Each wall is flat, endless, passes through zero and stands at right angles to its row. A trip goes straight from one point to another. Which walls does it cross, in order?

Walls:
(1): [0.28, 0.08, 0.08]
(2): [0.43, -0.07, -0.23]
(3): [-0.25, -0.22, -0.29]
(4): [0.29, -0.11, -0.21]
(5): [-0.02, -0.13, -0.03]
(6): [-0.29, -0.17, -0.13]
Trips:
[0.77, 0.15, -0.49] to [-0.01, 0.10, -0.32] -> 3, 6, 1
[0.26, 0.03, 0.14] to [0.33, 0.10, -0.38] -> 3
[0.07, 0.02, -0.04] to [0.40, -0.39, 0.57] -> 5

Walls:
(1): [-0.38, -0.50, -0.22, 0.25, 0.37, -0.16, -0.20, -0.17, -0.14, -0.29, -0.26]
(2): [0.03, -0.07, 0.33, -0.82, -0.38, 0.72, 0.48, 0.12, -0.07, 0.21, -0.33]
(3): [0.11, 0.45, 0.17, -0.08, -0.27, 0.09, -0.32, -0.06, -0.10, 0.15, 0.35]
(4): [0.27, 0.06, 0.34, -0.06, 0.19, 0.00, 0.01, -0.49, -0.10, 0.28, -0.23]
(5): [0.13, 0.28, 0.32, 0.07, 0.03, -0.41, -0.31, -0.33, -0.14, 0.35, 0.42]
Trips:
[-0.01, 0.40, -0.45, -0.46, -0.37, 0.07, 0.60, -0.34, -0.23, -0.25, 0.19] to [0.27, 0.09, -0.25, 0.25, 0.46, 0.24, 0.25, -0.01, 0.60, 0.10, -0.03] -> 3, 4, 2
[0.12, 0.07, -0.07, -0.02, 0.56, 0.21, -0.10, -0.20, -0.02, 0.11, 0.36] to [0.34, -0.17, -0.15, -0.27, 0.12, -0.31, 0.62, -0.09, 0.32, 0.07, -0.14] -> 3, 1, 2, 5
[0.13, 0.03, 0.15, 0.04, -0.23, -0.03, -0.10, -0.16, -0.13, 0.33, 0.17] to [0.15, -0.22, 0.19, -0.26, 0.19, 0.00, 0.45, 0.12, -0.37, 0.34, 0.35] -> 3
[-0.68, -0.29, 0.00, 0.16, -0.47, -0.69, -0.07, -0.14, -0.54, -0.13, -0.13] to [0.15, -0.13, -0.27, -0.06, -0.23, -0.32, -0.22, -0.20, -0.21, 0.14, 0.15] -> 3, 4
